Each row is a point. Any point is a mix of the corners, with weights that add up to 1. It lies inside the corners' shape when no weight is negative. Say inside or outside, and name the corners with a negative weight.

Corners:
(1): [2.20 1.05]
(2): [-1.34 -1.45]
(3): [-0.77 -0.07]
Points:
[-1.53 -0.58] -> outside (1)
[1.15 0.35] -> inside
[-1.95 -1.21] -> outside (1)
[1.83 0.82] -> inside

Corners:
(1): [-0.97 -2.63  1.04 -1.10  0.90  0.72  2.23  1.74 -0.82]
(2): [ 2.29  2.68 -2.21  2.28  0.53 -3.10 -1.30  0.44 -0.06]
(3): [-1.66  0.42  2.09 -0.05  3.39  1.66 -1.23 -2.03 -0.77]
(4): [-1.54 -2.71  1.40 -1.81 -0.05 -1.56  1.93  1.35  1.02]
(5): [ 0.74  0.77 -2.26  0.93 -1.40 -1.75 -1.22  0.87  1.08]
(6): [ 0.20 -1.14  2.56 -1.04  1.55  1.26  0.17 -1.99 -0.57]
(7): [-1.05  0.09 -0.92 -0.36  2.00  0.98  0.25 -1.92 -0.12]
(8): [-0.25  1.53  0.41 -1.00  1.22 -1.18 -0.83 -1.89 -1.47]
(9): [ 1.65  2.45 -0.13 -1.49  2.34  0.75 -2.29 -1.56 -0.15]
(10): [-2.27 -1.56  2.07 -1.31  0.38  1.19  2.92  0.40  0.24]
Points:
[ 0.16  0.41  0.76 -0.85  1.30  0.87 -0.73 -0.60 -0.34] -> outside (2, 4, 7)
[-1.64 -1.40  1.87 -1.91  1.58  0.97  1.14 -0.65 -0.09] -> outside (2, 5)
[-0.52 -0.22 -0.41  0.00  0.52 -0.58  0.37  0.65  0.55] -> outside (6, 8)
[-1.16 -0.76  1.13 -1.15  1.45  1.09  0.54 -0.96 -0.22] -> outside (2)
[ 0.15  1.05 -0.07 -0.39  0.98 -0.68 -0.74 -0.86 -0.44] -> inside
[-0.52 -0.34  1.25 -0.65  1.68  0.63 -0.05 -1.35 -0.38] -> inside
[-0.28  0.46  0.08 -0.65  1.61  0.23 -0.31 -1.11 -0.35] -> inside

Corners:
(1): [-1.30  0.72 -2.55  0.15 -0.31  4.91 -1.12  0.44  1.67  1.50  0.24 -0.89
  3.62  0.65  2.83 -0.18 -0.88  0.60 -0.95  0.08]
(2): [-1.67  2.20 -0.92  0.65 -2.49 -1.63 -1.28  0.42 -0.34  1.69  0.44  0.32
 -1.29 -4.00 -0.81  2.68  0.63  1.24 -3.31 -1.47]
(3): [ 2.40  0.71 -0.13 -0.62 -2.45 -1.48 -0.11  2.47 -1.16  0.16  2.29  0.79
 -0.43  1.00 -1.19 -2.05 -1.26  0.95  0.30  0.96]
(4): [-0.81 -1.88  1.04  0.61 -1.16 -0.01  1.58 -0.42 -1.07  2.41  1.43 -2.22
 -1.37 -0.75 -0.60 -0.08 -0.53  0.34  2.96 -0.67]
(5): [ 0.68 -1.24  1.20  0.61 -0.16  0.09 -1.60 -0.49  0.83 -0.79 -1.06 -2.80
 -2.42  1.42  0.11  0.82  2.10 -1.58 -0.34 -0.79]
(6): [ 1.43 -1.98 -0.28  1.57 -0.52 -1.00 -0.51  2.32 -2.57  1.85 -0.67 -2.39
  0.14 -0.56 -0.78  0.84 -0.97  0.71  0.49 -0.26]
(7): [ 0.97 -1.56  1.16  0.40  1.01 -0.85  1.04 -0.73  0.86 -3.53 -0.79 -1.29
 -0.15 -1.13  1.16  1.07 -0.84  0.06  0.04 -0.55]
(8): [ 2.78 -1.07 -0.33  1.11  1.84  0.84 -0.68  0.10  1.43  2.62  0.82 -0.51
  0.25  1.04 -2.51 -2.08  1.60  0.60 -0.70  0.59]
(9): [-0.42  0.71  1.00 -0.48  0.32 -0.59 -0.72 -0.12  0.46  0.45  0.98 -1.86
  0.38  0.58  0.68 -1.04  1.12 -3.90 -0.64 -1.92]
(10): [ 2.11  1.25  0.24  0.98 -0.40  0.10  1.07  0.66 -0.21 -2.55 -3.41 -0.42
 -1.00 -1.73  0.99  2.39 -0.06  1.61  2.17 -2.74]
(11): [-3.40 -1.75 -0.90 -1.31 -0.29 -0.12  0.63  1.13 -0.67  1.37  1.78 -0.29
  1.00  1.03  1.14  0.49 -0.62  0.97  0.71 -2.40]
(12): [ 0.11 -0.04  0.33  2.58 -1.32 -1.64  0.16  1.79  0.97  0.40 -0.90  1.29
  1.29  1.09  1.46 -1.85  1.57  0.52  1.01 -0.51]
(13): [-1.46  1.39  0.57  1.35  0.04  0.11 -0.15  0.08 -1.07 -0.78  1.95  0.58
 -0.42  0.45 -0.13 -0.13  0.62 -0.90  0.39 -0.85]
(14): [ 3.01  1.22  2.70  0.81  2.40 -0.99  0.52  1.54 -0.59 -2.14 -0.40  1.01
 -2.15  0.98  1.29 -2.73  1.05 -0.31 -2.62 -0.65]
(15): [-0.60 -2.69 -0.48 -0.95 -0.07 -0.72 -1.14  0.20 -1.14 -0.68  0.97  1.67
 -2.64 -1.31  0.12  0.23  0.27 -0.79  0.83 -0.86]
(16): [-1.88  1.00  0.85 -1.28 -1.57  0.38 -0.97 -3.14 -0.27  1.55  1.88 -2.24
  2.70  0.30  3.50  1.78  3.24 -2.54 -0.59 -0.62]
(17): [ 0.86 -1.27 -1.44  0.77  0.93  0.23  0.76  0.87  0.45  0.05  0.83 -0.96
  0.16 -1.36  2.70  3.41 -0.29  1.03  0.90 -0.21]
(18): [ 0.48 -1.30 -1.51  0.21  0.37  0.63 -1.00 -1.41 -0.19 -0.28 -0.05  3.89
 -1.15  1.59  0.87 -0.62 -0.12 -2.40 -2.59 -2.29]
(19): [ 0.74 -2.10  0.68  0.65  1.23  2.43 -0.52  0.35  0.75  0.98 -0.78  1.87
  0.30  1.25 -0.07 -0.10  1.17 -2.18 -3.32  1.05]
(20): [ 1.77 -0.74 -1.61  0.37 -0.11 -0.17  1.54  1.81  0.46 -0.82  0.31 -1.48
  1.53  1.66  0.82 -0.95  1.57  0.09 -0.91  1.55]
(21): [ 0.95  2.67 -0.13  0.04 -0.82 -0.65 -0.59  0.96 -0.80  2.45 -0.73 -0.51
  1.07  1.86  0.84 -1.62  0.02 -1.13 -1.27  2.53]
Points:
[ 0.23 -0.63  0.37  0.55  0.17 -0.46 -0.03  0.16 -0.21  0.12 -0.04 -0.58
 -0.47 -0.03  0.60  0.44  0.92 -0.61 -0.37 -0.70] -> outside (1, 3)
[ 0.55 -0.92 -0.08  0.47  0.03  0.02 -0.14  0.36 -0.18  0.62  0.30 -0.45
 -0.29  0.19  0.10 -0.09  0.38 -0.25 -0.12 -0.38] -> inside
[ 0.74 -0.91 -0.43  0.60 -0.05  0.27  0.23  0.96 -0.13  0.31 -0.03 -0.52
  0.02  0.49  0.30 -0.13 -0.40  0.04  0.78 -0.32] -> outside (2, 14, 16)
[ 0.33 -0.82 -0.06  0.43 -0.11  0.10 -0.12  0.36 -0.07 -0.05  0.42 -0.32
 -0.38  0.06  0.51  0.20  0.49 -0.20 -0.09 -0.79] -> outside (21)

Corners:
(1): [ 1.37 -2.86  0.44  0.01  0.71  0.71 -1.71  1.15 -2.28  0.42 -1.20  0.25
  0.52  1.36  1.94  0.33  1.52  0.69  0.30 -1.15]
(2): [-1.04 -0.49 -0.09  0.31  0.63 -2.08 -0.42  1.66 -1.90 -1.36  1.16  2.26
 -0.34  0.02 -1.64  0.12 -2.53  0.24 -2.67  1.78]
(3): [ 1.46 -2.17 -0.42 -0.89  1.01 -2.26  0.71  0.54 -1.10 -0.70  3.76  0.20
 -0.67  0.16 -1.53 -0.36 -0.43  1.75 -1.94  1.36]
(4): [ 2.25 -1.92 -0.78 -1.78  0.43  1.73  1.07  1.36 -1.09  2.72 -0.03  0.33
 -0.46  1.54  0.21  1.27  2.15  0.26  0.53  0.52]
(5): [-0.20  0.62 -1.34 -1.11 -0.28 -1.51 -0.99 -0.27  0.38  0.64 -0.87 -0.61
  0.49 -2.52  0.53 -1.54  1.17 -1.24  2.39 -1.25]
(6): [-0.05 -1.84 -1.12  0.68  1.00 -0.28  3.16  0.29 -1.63 -1.35  2.89  1.00
 -1.17 -0.76 -1.91  0.29 -1.72  0.62 -0.68  0.69]
(7): [ 0.11 -1.66 -0.80  0.92 -0.48 -0.14 -0.34 -0.34 -0.03 -1.08  2.51  0.70
  0.15 -0.72 -0.62 -0.78 -0.59 -1.56 -1.45  3.05]
(8): [ 1.81 -1.17  1.13  1.11 -1.66  0.64  2.23  1.63 -0.26  0.14 -0.94 -0.50
  0.67 -0.51 -0.04 -0.10 -0.02  0.64 -0.10 -2.28]
(9): [ 0.15 -1.49  0.69  0.76 -0.67  0.15  0.35  2.75 -2.18  1.36 -0.06 -2.64
  0.62  2.16  0.18  1.09 -0.12  0.01  0.29  0.03]
(10): [-1.07  0.45 -0.83 -2.30  0.11 -2.11  0.50 -0.44  2.67 -1.86 -2.51 -0.31
  1.44  0.41 -0.05  0.05  0.45 -1.95  3.94 -1.26]
(11): [-0.36 -2.19  0.28  2.04 -0.27  1.16  0.15  1.08  0.72  1.87  0.96 -0.37
  0.45  1.01  0.44 -0.68  1.38  2.23  0.44  1.01]
(12): [ 1.84 -1.73  2.21  1.29 -0.11  2.02 -1.54  0.40 -1.09  2.19  2.23 -0.41
 -0.03  1.74 -0.02  0.71  0.81 -0.11 -1.31 -1.90]
(13): [ 2.62 -2.86 -0.55  0.96 -0.64  1.05 -1.69  0.61 -1.95  1.98 -1.21 -1.13
 -1.34  1.57 -1.59 -0.95  1.15  1.63  1.12 -0.57]
(14): [-2.02  1.06  0.02 -1.93 -2.01 -0.91 -0.64 -2.07  0.23 -1.96 -3.45 -0.05
 -1.07 -1.93  1.36 -0.70  1.30 -0.97  2.18 -1.46]
(15): [-0.77  2.42 -1.47  0.36 -0.51 -2.11 -0.36 -1.33  0.94 -1.15 -4.09 -0.75
  1.08 -1.97 -0.01  1.34  2.14 -1.38  2.36 -0.22]
(16): [ 0.95  0.19 -0.49  0.76 -0.35 -0.10  0.60 -0.20 -1.80 -0.79  1.41  1.69
  0.54 -0.17  0.87 -0.14 -2.36  1.31 -0.88  2.32]
(17): [-0.50  2.12  1.78 -0.78  1.40 -1.50 -0.94 -0.76  1.79 -2.00 -2.01 -1.31
  0.50 -2.17 -0.11 -1.15  1.30 -2.18  2.87 -0.64]
(18): [-0.21 -1.04 -1.05 -0.21  0.85  0.82  0.65  0.56  0.61 -0.50  0.73 -1.08
  0.03 -1.90  0.30  1.06 -2.19  0.74 -1.63  0.36]
(19): [-1.42  1.39  0.76 -1.04  0.14 -2.12  0.43 -2.39  1.44 -0.44 -4.31 -1.55
  2.38 -3.00 -0.77 -1.09  0.42 -1.55  2.64 -0.71]
(20): [ 1.92 -2.75  0.98  0.64 -0.77  1.64 -1.04  2.15 -1.30  0.86  1.72  0.56
  0.92 -0.27 -0.04  2.35  0.93  2.05  1.33  0.00]
(21): [ 0.53 -1.23  0.94  1.00  0.83 -2.11  0.65 -0.16  0.08  0.59  1.68  2.16
 -1.69 -1.01  0.18  2.45 -1.85 -0.21 -1.66  2.18]
Points:
[ 0.19 -0.60  0.62 -0.33  0.30 -1.69  0.90 -0.01 -0.64 -1.25  1.01  0.46
 -0.73 -0.78 -1.39  0.47 -2.09  0.47 -0.65  0.29] -> outside (1, 4, 5, 7, 11, 15)
[ 0.11 -0.76  0.29  0.20  0.07 -0.83 -0.12  0.45 -0.38 -0.58  0.51  0.43
  0.18 -0.17  0.31  0.23 -0.02 -0.25  0.32 -0.14] -> outside (4, 13, 18, 19)
[ 1.11 -0.22  1.24 -1.12 -1.13  0.03 -1.15  0.68 -0.50  0.45 -3.07 -1.31
  0.81  0.01  0.31  0.24  2.52 -0.41  2.46 -3.34] -> outside (6, 7, 11, 16, 18, 21)
[ 0.23 -1.53  0.08  0.18 -0.21  0.56 -1.05  0.56 -0.67  1.21  0.02 -0.10
  0.25  0.39  0.37  0.35  0.14  0.15  0.31  0.53] -> outside (3, 6, 8, 15, 17)
[ 0.40 -1.24 -0.22  0.34 -0.12 -0.07  0.33  0.44 -0.77  0.18  0.50  0.25
 -0.06 -0.11 -0.21  0.35 -0.16  0.44 -0.10  0.30] -> outside (17)

Corners:
(1): [-0.09  0.29  0.46  0.89 -0.04 -0.20  3.42 -2.01  1.47  2.00 -0.61 -2.07
 -0.96 -1.97 -0.16  0.46 -0.35 -0.17 -0.25 -0.96]
(2): [ 3.09 -0.45 -0.81 -0.33  2.34 -1.97 -0.93  0.88  0.98  1.06 -1.57  2.09
  0.79 -0.91  0.82 -0.22  0.70 -0.88  1.81  1.39]
(3): [ 0.39 -0.88 -2.39 -1.36  0.48 -1.72 -0.43 -0.08  0.05 -0.99  1.80 -0.97
 -1.30  1.85  0.15 -0.08 -1.01 -0.56  1.67 -1.70]
(4): [-1.33  1.71 -1.06 -0.02  1.15  1.37 -1.28  2.46  0.02  0.07 -0.20  1.12
  0.37  2.41 -0.35  2.92 -0.54  0.50 -1.02  2.04]
(5): [ 1.08 -1.74 -0.15 -1.88 -0.72  0.30  2.73  2.26  0.03 -0.71  1.41  0.28
  1.90 -0.44 -0.98 -1.04 -2.07 -1.92 -1.43 -0.99]
(6): [-3.24 -2.20 -1.85 -0.71 -1.29 -1.13 -1.68  0.77  2.48 -0.43  0.35  1.35
  0.14  1.14  1.12  0.65  0.21 -0.61 -2.68 -1.19]
(7): [ 0.51 -0.23  0.73  0.58 -3.24 -1.14  1.90  2.75 -1.76  0.47 -2.33 -0.97
  3.43  0.72 -1.68 -1.24  1.39 -1.77  0.24 -2.26]
(8): [ 0.77  0.22 -0.68 -0.42 -0.51  0.77 -0.96  1.07  0.85  1.31 -0.30  0.99
  1.43  0.11 -1.47  0.58  0.41 -1.34  0.61 -0.64]
(9): [ 0.53  0.69 -1.98  0.34  1.80  1.62  1.09  0.05  1.07 -0.68 -0.56  0.20
  0.56 -0.13  1.57 -2.06  0.75  2.89  0.58 -1.98]
(10): [-0.56 -2.03  0.39 -1.76 -1.98  0.27  1.65 -2.31  0.62  0.65 -1.60 -2.36
 -0.07 -0.17 -2.80 -1.08 -1.20 -1.08 -0.71 -0.42]
(11): [ 0.07 -2.30  0.75 -0.65 -1.73  0.17  1.42  2.54  1.78  3.38 -2.73 -1.09
 -1.18 -2.13 -0.59  0.71 -0.41  0.12  1.55  0.84]
(12): [ 1.57 -0.73 -1.06 -0.87 -0.43 -1.35  0.97 -0.89 -2.19  2.34  1.55 -0.91
  1.55 -1.08  1.14 -2.18  0.75 -1.73  3.37  0.03]
(13): [-1.20  0.47  0.87 -0.27  0.05  1.66  2.22  1.33 -1.35  2.19 -1.35 -3.09
  0.99 -2.20 -0.73  0.35  1.31 -1.88 -0.08  1.76]
(14): [ 1.99 -0.02 -0.24 -2.12 -0.27 -0.68  0.75 -0.92  0.88 -0.61  0.97 -0.09
  1.15  2.65 -0.07  1.06  0.51 -2.29  2.31  2.26]
(15): [-0.14 -0.23 -1.13 -1.87  0.98 -0.59  0.99 -0.84  2.79 -1.08  1.01  0.26
  0.11 -1.52 -0.99 -0.58 -0.93  1.29 -1.95  0.84]
(16): [-2.55 -1.34 -1.07  0.50  2.08 -0.23  0.33  0.76  1.86  0.42 -1.13 -1.64
 -0.16 -0.45  1.53  3.22 -1.48  1.84 -2.20 -0.59]
(17): [-2.29 -0.03  1.02 -1.93  1.15 -0.41  0.84  1.63 -0.29  2.12 -0.96 -0.38
 -0.75 -0.88 -1.57  0.83 -1.52 -1.34  0.51 -0.97]
(18): [-0.88 -0.62  0.53 -1.09 -1.49 -1.19 -0.63 -2.37 -1.13  0.64  1.91 -2.50
 -1.24 -0.68  1.59 -0.70  0.69  0.78 -1.54 -1.69]
(19): [-2.54 -0.03 -0.89 -1.19 -0.79  0.88  1.62 -0.45  1.02 -1.01 -1.31 -1.61
  0.56 -0.88  0.39  0.84 -1.39 -0.40 -2.03 -0.36]
(20): [ 1.17 -1.60  0.18 -1.88 -0.84 -1.06  1.83 -1.16  2.84  0.09  0.98 -2.99
 -1.34 -1.37  0.17 -2.68 -2.16 -0.66  1.07 -1.64]
(21): [-1.53 -0.41  0.94  0.62  0.75  1.00 -0.18 -2.29  2.86  0.10  0.66  0.14
 -1.52 -2.85  0.96 -0.49 -0.47  1.32 -0.01 -1.50]
Points:
[-1.90 -1.21 -0.29 -0.51 -0.08  0.00  0.68 -0.74  1.37  1.60 -0.15 -1.69
 -1.61 -1.39  0.27 -0.06 -0.52  0.83 -0.44 -0.62] -> outside (2, 5, 7, 8, 14, 19)
[-0.65 -0.36 -0.06 -0.30  0.12  0.06  0.97  0.48  1.10  1.07 -0.41 -0.60
 -0.02 -1.31  0.22  0.08 -0.39  0.11 -0.43 -0.46] -> outside (3, 10, 14)
[-0.46 -0.54 -0.17 -0.81 -0.19 -0.07  0.66  0.05  0.88  0.50 -0.23 -0.45
  0.36 -0.58 -0.03  0.00 -0.26 -0.45 -0.33 -0.24] -> outside (3)
[ 0.59 -0.45 -0.23 -0.41 -0.66  0.10  1.36  0.53  0.66  0.64 -0.80 -0.25
  1.27 -0.72 -0.35 -0.72  0.18 -0.96  0.46  0.08] -> outside (3, 16, 17, 18)
